Each row is a point. Any point is a mix of the corners, with weights that add up to 1. It lies inside the corners' shape when no weight is negative. Say inside or outside, and name the corners with a negative weight.

Corners:
(1): [ 0.01 -1.80]
(2): [2.52 1.71]
(3): [-2.72 -2.01]
Points:
[2.24 1.45] -> inside
[1.65 0.62] -> inside
[1.60 0.72] -> inside
[-0.02 -1.67] -> inside
[-2.10 -2.51] -> outside (2)
[-0.96 -1.10] -> inside
[ 0.86 -0.47] -> inside
[-1.49 -1.77] -> inside
[1.31 0.16] -> inside

Corners:
(1): [-3.85 -0.64  1.00  0.49 -1.74 -1.96]
(2): [ 2.35  0.28 -2.63  1.58  0.57  1.98]
(3): [ 0.40  2.61 -1.49 -1.66  0.22 -0.70]
(4): [-1.10  1.71  2.43  0.13  0.17 -1.13]
(5): [ 1.50 -0.01 -2.57 -2.23  1.10  3.96]
(6): [ 0.50  0.59  2.15 -2.41 -1.26 -2.75]
(7): [-1.97 -0.41  1.25  0.68  2.60 -2.48]
Points:
[ 0.47  0.42 -0.98 -1.34  0.65  1.88] -> inside
[-1.67  0.97  3.06 -1.14 -0.85 -3.62] -> outside (2, 5)
[-1.67  0.67  1.28  0.11 -0.38 -1.11] -> inside
[ 0.64  0.95 -0.91 -0.18 -0.15  0.50] -> outside (7)
[ 0.29  0.35 -1.11 -0.44  0.27  0.82] -> inside

Corners:
(1): [ 1.25  2.13  9.49  0.62  0.76 -2.13  1.43 -1.57  1.33 -1.17  0.17]
(2): [-0.49  0.03 -1.95  1.35 -0.21 -0.43  0.62  1.55  2.66 -0.23 -0.23]
(3): [ 0.75  0.90 -1.05 -3.88  0.43 -0.18  0.84 -0.78  0.42  0.37 -0.51]
(4): [ 0.01 -0.07 -2.36  1.25  0.20 -0.21  1.41 -0.53  2.29  1.85 -0.99]
(5): [-2.61 -0.50 -0.94  0.21  0.01  1.23  0.14 -0.53  2.10  0.45 -0.45]
(6): [ 0.37  0.75  3.04 -2.54  0.31 -0.20  0.21  0.22 -0.56 -0.42 -2.88]
(7): [-1.34  0.17 -1.51 -0.41  1.98 -0.72  1.21  1.16 -0.86 -0.46 -0.65]
(8): [ 1.13 -1.23  2.40 -1.14  3.15  0.18  0.49  0.37  2.01 -0.20 -1.03]
(9): [-0.40  0.47 -1.71 -0.20  1.12  1.82 -0.20  1.80 -0.89  3.94  0.06]
(10): [ 0.66  1.78 -0.91  1.37  1.95  0.44 -0.17 -0.13  0.42 -0.10 -0.44]
(11): [ 0.75 -1.08 -1.42  1.41  1.24 -0.56 -0.73  0.99  0.16  2.01  0.60]
(12): [ 0.75 -0.62 -0.73  1.06 -0.39  0.94  1.39  1.60  0.27 -0.18  0.41]
Points:
[ 1.12 -0.03  1.53 -0.48  1.81 -0.05  0.61  0.32  0.29  0.83 -0.54] -> outside (2, 5)
[ 0.63  0.44  0.48  0.39  0.91 -0.41  0.74  0.58  0.81  0.47 -0.36] -> outside (5)
[ 0.66  0.27  0.12 -0.45  0.48  0.30  0.30  0.45  0.96  0.25 -0.13] -> outside (4, 7)
[-0.18  0.07 -1.37  0.55  0.68 -0.14  1.04  0.05  1.28  1.13 -0.75] -> inside
[ 0.56  0.38  2.16  0.62  0.85 -0.70  0.48  0.10  0.81  0.39  0.01] -> inside
[-0.54  0.41 -2.90  0.14  0.27  0.85  0.22  0.77  0.27  1.56 -0.55] -> outside (1, 8)
[ 0.32  0.84  3.28  0.35  1.20 -0.47  0.62  0.24  0.35 -0.34 -0.25] -> outside (3, 4)
[ 0.32  0.09  0.39 -0.29  0.73 -0.19  0.24  0.36  0.40  0.74 -0.98] -> inside
[ 0.19  0.70  0.31 -0.47  1.64  0.02 -0.12 -0.20  0.16  1.17 -0.71] -> outside (2, 12)

Corners:
(1): [ 0.40  0.46 -1.29 -0.34 -3.10  1.25 -0.25  1.56  0.50  0.05  1.06  3.94
 -1.00  0.60  2.36  0.59 -1.99 -1.83]
(2): [ 3.95  1.98  0.11  5.52 -0.57  1.90  1.55  1.72 -0.71  0.18 -1.17 -1.59
 -0.32  1.80 -0.51  3.65 -0.27  1.24]
(3): [ 1.69  1.22 -2.61 -0.02 -1.81  1.39 -0.98  2.74  0.98  4.37  0.50  0.07
  1.04  1.43 -2.13  1.71  0.95 -2.59]
(4): [ 0.46 -0.84  2.49 -0.22  2.27  0.78 -1.49 -1.64 -2.20 -4.52 -0.12  1.85
 -4.66 -1.40 -0.60  2.04  2.60 -0.13]
(5): [-1.37  2.35 -1.94 -1.30  0.38 -0.13  0.50  1.48  2.32  0.64 -1.68  0.46
  0.82 -1.22 -0.67 -0.45 -0.93 -1.93]
(6): [ 0.59 -0.06 -3.23 -1.91  0.80 -2.61  3.58  0.79 -3.40  2.20 -1.91  2.80
 -2.32  2.18 -0.09 -0.96  0.56 -2.52]
(7): [-1.92 -0.25  4.15  1.91  2.93  1.69  0.76 -1.65 -0.43 -4.27  0.45  0.10
 -0.59  1.14  2.45  1.01  3.40  2.36]
(8): [ 1.96  0.74 -0.57 -2.95 -3.24  1.48  0.88  2.65 -1.36  3.68  0.22 -1.89
 -0.94 -0.27 -1.08 -1.67  0.33  0.22]
(9): [ 3.07  1.26  6.14 -0.18  2.90  1.99 -0.16 -0.78 -1.03 -2.42 -1.67  0.42
 -2.40  1.13 -0.37  1.78  1.63 -1.71]
(10): [ 0.77  0.50 -1.17  1.51 -1.90 -0.89 -1.19 -0.36  1.48  0.92  2.39  4.12
  1.68 -1.72  1.79  0.54 -0.45  2.46]
(11): [ 0.70 -0.17 -1.04  0.42  0.38  1.30 -1.08  3.79 -0.68  2.19 -1.75 -1.06
 -0.16  0.06 -1.91 -1.47 -0.65  0.39]
(12): [ 1.26  0.26  6.03 -1.37  3.40  2.59 -0.37 -3.53 -0.54 -3.88  2.95  2.43
 -3.79  0.85 -0.65  2.24  0.14  1.44]
(13): [-0.04 -4.76  3.57 -1.07  1.45  0.25  0.47 -2.38  0.46 -1.87  0.37 -0.73
 -1.12 -1.88  0.04  1.60  1.58 -0.94]
(14): [-1.85  0.30 -1.11  1.30 -0.01  1.09 -1.75  2.64 -1.81  2.41 -0.83 -0.46
 -0.35 -0.76  0.58 -1.18 -0.32 -3.31]
(15): [ 0.47 -1.68 -3.53 -0.56  1.01 -0.05 -0.14 -0.57  1.97  2.12 -1.31  0.70
  0.03 -1.05  1.79  1.29 -1.87  1.43]
(16): [-1.77  2.44  0.48 -2.72 -1.19 -3.21 -0.57 -1.61 -0.61  0.33 -1.10  3.29
 -3.94  2.41  0.76 -3.18 -3.12 -2.43]
(17): [-1.01  0.54  1.81 -1.24  0.54 -0.40  3.75 -3.68 -2.00 -1.30 -2.18  0.47
  0.32  0.95 -1.32  3.19  1.06  0.80]
(18): [-0.23  0.03  0.55 -1.03 -0.01 -2.23 -0.14  0.77  0.07  3.42 -0.21  1.44
 -0.49 -1.40  0.63  0.81 -2.01  3.21]
(19): [-0.86  0.40 -0.70 -0.58 -1.40 -4.27 -0.19  0.20 -2.75 -0.48 -0.37 -0.22
 -0.39  1.36  2.55 -1.52 -2.32 -1.23]
Points:
[-0.11  0.62 -0.14 -0.64  0.13 -0.24  0.61  0.10 -0.24  0.39 -0.73  0.97
 -0.56 -0.01 -0.07  0.63 -0.16 -0.36] -> inside
[ 0.63  0.50 -0.18 -0.44 -0.13  0.59 -0.13  1.29 -0.29  1.16 -0.56  0.14
 -0.57  0.24 -0.61  0.05 -0.13 -0.48] -> inside
[ 0.49  0.44 -0.55 -0.18 -0.16  0.15 -0.02  0.66  0.14  0.93 -0.19  0.99
 -0.67  0.69  0.40 -0.22 -0.44 -1.34] -> outside (4, 17, 18)
[ 0.38  0.19  1.07 -0.95  0.28  0.05  0.23 -0.59 -0.24 -0.33  0.03  1.48
 -1.03  0.07  0.13  0.67  0.18  0.26] -> outside (2, 14)
[ 0.06  0.11  0.37 -1.01  0.16 -0.01  0.96 -0.87 -0.42 -0.69 -0.63  0.60
 -1.60  1.12 -0.31  0.66  0.04 -0.86] -> outside (9, 10, 14, 18)
[ 1.15 -0.38  0.19 -0.42  0.58  1.11  0.23  0.72 -0.90  0.12 -0.82  0.15
 -1.36  0.20 -0.63  0.74  0.28 -1.10] -> outside (7, 10, 16, 18)
[ 0.52 -0.14  0.10  0.07  0.11 -1.04  0.68 -0.49 -0.60  0.20 -0.76  1.47
 -0.94  0.63  0.52  0.94 -0.12 -0.06] -> outside (5, 8, 12, 14)
[-0.21  0.12  2.08 -0.03  1.10 -0.47  0.32 -0.68 -0.95 -1.27 -0.34  1.54
 -1.61  0.14  0.48  0.45 -0.06  0.13] -> outside (3, 8, 15)
[ 0.97  0.15  0.56 -1.44  0.28 -0.31  0.39 -0.23 -0.76  0.23 -0.88  0.88
 -2.00  0.30 -0.49  0.81 -0.44 -0.31] -> outside (7, 10, 14)

Corners:
(1): [ 0.96 -0.69 -0.91 -3.15  2.21  0.94 -0.37  2.04  1.76  0.15  1.14  1.39
 -0.85  0.80  2.05  0.04 -1.40  0.14  0.12 -1.11]
(2): [-2.43 -3.60 -2.32 -4.00  0.93 -0.96 -0.95  1.70  2.82 -1.26  2.22 -1.47
 -3.49 -2.89  2.51  0.96 -0.82  0.60  0.81 -0.41]
(3): [-1.78  0.27 -1.90 -2.25  2.83 -0.23  0.10  0.02  0.19 -2.22  3.54 -2.92
 -0.40 -2.18  1.75  0.31 -0.75 -1.68  0.30 -1.19]
(4): [ 0.28 -0.73  0.27 -1.45  2.87  0.10 -0.99  0.96  3.83 -1.63  1.61  1.00
 -0.38 -2.33  0.08  2.06 -0.63  0.80  1.40  1.15]
(5): [-2.67  2.02  0.46  3.82 -0.15  0.24  3.36  1.72 -0.96 -0.65 -2.08  2.92
  2.28 -0.29 -0.74  3.02  2.17 -0.79  1.04  0.41]
(6): [ 0.28 -0.44 -0.54  3.44 -4.73 -1.94  1.83  0.91  0.42  0.58  0.34 -2.28
 -1.39  5.29 -0.40 -4.36  4.01  3.57  2.46  0.28]
(7): [-1.17  1.17 -1.45 -2.83  1.33 -0.17 -0.54  1.50  0.98  0.12  2.61 -0.05
 -0.50 -0.86  1.22  0.19 -0.69  1.58  0.63  1.91]
(8): [-0.84 -0.47 -1.35  4.28 -4.64 -1.80  0.93  2.45 -1.07 -1.28 -4.47 -2.27
  2.42  3.72  1.49 -6.90  1.45  2.29  0.94  0.35]
(9): [ 1.36  2.17 -0.05 -3.85  1.00 -1.24 -0.39 -1.08  1.60 -2.53  0.97 -0.07
  0.04 -3.04  3.34 -0.02  0.40  0.32  0.87 -0.23]
(10): [ 1.53 -1.95  1.51  2.62 -7.04 -1.84  1.04  0.26 -2.86 -0.05 -3.74 -0.46
  0.65  1.04 -2.62 -2.49  4.06  2.40  0.64 -0.40]
(11): [-2.11  2.18 -0.72  1.09 -1.78 -0.56 -0.46  0.87 -0.33  0.50 -2.16  3.33
 -0.06  0.24 -3.53  2.93  2.54 -1.02 -1.03 -1.51]
(12): [ 2.16 -0.28  1.57  2.10 -5.68 -1.72  1.11  1.44  1.20 -0.96 -1.58 -1.77
 -0.41  0.74 -2.14 -2.45  0.94  0.60 -1.04 -0.60]
(13): [ 1.82 -0.97 -1.75 -3.26 -0.07  0.44 -1.04 -0.08  2.95  0.73  2.28 -0.27
 -0.56 -3.02  2.44 -1.13 -0.95  0.61 -1.07 -2.24]
(14): [ 0.11  0.61  1.45 -5.28  1.50 -0.76 -3.85 -1.12  1.43  2.18  0.66 -0.44
 -1.45 -3.50  1.92  1.25  0.32  0.57  1.43 -0.55]
(15): [-2.17  0.89 -1.79 -3.73  1.93 -2.59  0.94 -1.54  1.32 -0.08  2.17 -0.82
 -3.21 -4.09 -0.94 -0.42 -1.74  0.44 -0.84 -1.45]
(16): [ 1.37  2.36 -1.14  2.46  0.54  1.43  2.48 -0.26 -1.16  0.57 -0.30  1.52
  0.46  0.30 -0.64  1.12  2.38 -3.02  0.56 -0.24]
(17): [-1.05 -0.14 -0.60 -0.61  1.46 -0.43 -1.28 -0.61 -0.42  0.42  1.09  0.09
 -0.91  0.09  2.63  0.53  0.18  0.74 -0.34  0.39]
(18): [-0.99  1.94  0.14  1.05  0.43  3.32  4.09 -0.17  2.15 -0.03 -1.37  3.48
  0.93  0.88 -0.48 -1.34  2.36 -0.33 -0.26  0.24]
(19): [-2.33  0.95 -0.91  2.37 -0.03  2.06  2.15  0.59 -0.14 -0.50  0.30  3.88
  1.28  0.07 -0.38  0.44  0.22 -2.71  1.19 -0.83]
(20): [-1.00  2.33 -0.35  0.20  1.85 -1.63  3.65  0.54  2.86  0.34  0.78  3.44
  0.94 -0.16 -1.34 -0.11  1.24 -1.93 -1.14  0.44]
(21): [-1.17  2.27 -0.77  1.61 -0.97 -0.81  2.05 -0.89  1.44 -0.69 -1.33  1.27
  3.13  1.64 -1.99  2.10  1.13 -0.95 -0.10  1.40]
Points:
[-0.46  0.54 -0.47  0.61 -1.81 -0.67  1.27  0.40  0.29 -0.31 -0.99  0.31
  0.32  0.01 -0.45 -1.10  1.30 -0.11  0.12 -0.80] -> outside (4, 7, 17)
[ 1.43  1.01  0.38 -1.64 -0.40 -0.50 -1.40  0.23  0.22 -0.31  0.58 -0.47
  0.30 -1.01  1.24  1.53  0.91  0.91  0.77 -0.02] -> outside (2, 8, 15, 18, 19, 20)
[ 0.43  0.45  0.77  0.58 -1.40 -0.12  0.34  0.56  0.89 -0.56 -1.10  0.98
  1.22 -0.22 -0.34 -0.15  0.86 -0.22 -0.01 -0.43] -> outside (2, 6, 7, 15, 16)
[-0.04  0.70 -0.26 -1.04  0.36 -0.37  0.52  0.26  1.39 -0.33  0.77  0.48
 -0.38 -0.99  0.08  0.71  0.67 -0.03  0.15 -0.01] -> outside (8, 19)
[-0.39  0.44 -0.43  0.09 -0.66 -0.51  0.61  0.64  0.78 -0.57 -0.02  0.21
  0.01  0.49  0.28 -0.84  1.16  0.08  0.63  0.08] -> outside (5, 13, 15)
[-0.66 -0.15 -0.82 -0.22  0.06 -0.37 -0.11  1.16  0.33 -0.05 -0.21  0.80
  0.73 -0.12  0.60  0.19  0.49 -0.01  0.36  0.05] -> outside (6, 9, 12, 15, 18)
[ 0.17 -0.64 -0.28  0.48 -1.72 -0.88  0.14  0.39  0.21 -0.26 -0.53 -0.40
 -0.15  0.27  0.55 -0.33  0.95  0.79  0.80 -0.20] -> outside (3, 7, 11, 18, 20)
[-0.68  0.61 -0.57 -0.09 -0.45 -0.47  0.05  0.48  0.43  0.00 -0.30  0.53
  0.02 -0.15  0.32 -0.10  0.90  0.24  0.16 -0.24] -> inside
[-0.70  0.71 -0.81 -0.80  0.30 -0.31  0.52  0.42  0.90 -0.35  0.75  0.24
  0.11 -0.86  0.52  0.26  0.36  0.06  0.25 -0.06] -> inside
